Each wall is flat, endless, passes through zero and stands at right angles to its row. A trip goes straight from one point to another. Which walls does it cross, in order?

Walls:
(1): | -3.1 |  1.6 |
(2): | 5.6 | 3.0 |
(3): | 2.0 | 7.7 |
(4): | 1.6 | 1.6 |
(5): |  4.3 | -2.9 |
(6): | -0.2 | -2.8 |
(7): | 1.2 | 2.1 |
Trips:
| -1.4 |  4.4 | to | -3.1 |  4.3 | -> 2
|  6.4 | -3.1 | to | -1.3 | -6.2 | -> 7, 4, 2
|  4.2 | -1.5 | to |  0.4 | -4.3 | -> 7, 4, 2
| -3.1 | -1.8 | to | -0.7 | -0.7 | -> none
| -2.6 |  0.0 | to |  0.6 | -3.2 | -> 5, 1

Walls:
(1): | -3.7 | -5.0 | -4.4 | -2.2 |  4.9 | -1.4 |  0.2 |  2.1 |
(2): | -0.6 |  4.9 |  3.3 |  0.1 |  4.3 | -3.2 |  1.3 |  2.7 |
(3): |  0.4 | -1.4 | -5.3 |  4.0 |  2.0 | -0.7 | -0.3 |  1.3 |
(4): | -2.3 |  5.3 | -1.8 | -4.2 | -0.9 |  7.5 | -1.2 | -6.2 |
(5): | -1.3 | -1.1 |  5.7 | -0.2 | -1.8 | -0.6 |  1.2 | -5.6 |
(6): | -3.4 | -1.4 | -1.3 |  1.3 | -2.7 | -0.9 |  1.2 |  5.5 |
(7): | -3.9 | -2.7 | -3.4 | -5.2 | -3.9 |  1.4 | -3.8 | -2.9 |
Trips:
| -2.7 | -0.7 | -2.2 |  1.6 |  1.6 |  2.5 | -0.8 | -1.0 | to | -12.0 |  -1.4 |   2.6 |  -9.1 |   0.3 |   4.1 |  -1.3 |   4.0 | -> 3, 5, 2
|  3.7 | -4.0 |  4.4 |  3.6 |  3.5 | -5.5 |  1.8 | -3.6 | to | -1.0 | -0.9 |  1.4 | -0.7 | -4.2 |  0.0 | -2.0 |  1.1 | -> 3, 2, 6, 7
|  5.0 |  3.0 |  3.5 |  2.7 | -0.5 | -0.1 |  5.9 |  0.5 | to |  2.0 | -2.4 | -4.1 |  2.6 |  1.6 |  1.3 | -5.3 |  2.0 | -> 3, 5, 2, 1, 6, 7
|  1.2 | -2.5 | -4.2 |  3.2 | -1.2 |  0.7 | -2.1 |  0.0 | to | -8.3 |  0.8 |  1.8 | -1.6 |  0.2 | -4.0 |  0.2 | -1.5 | -> 5, 2, 3, 4
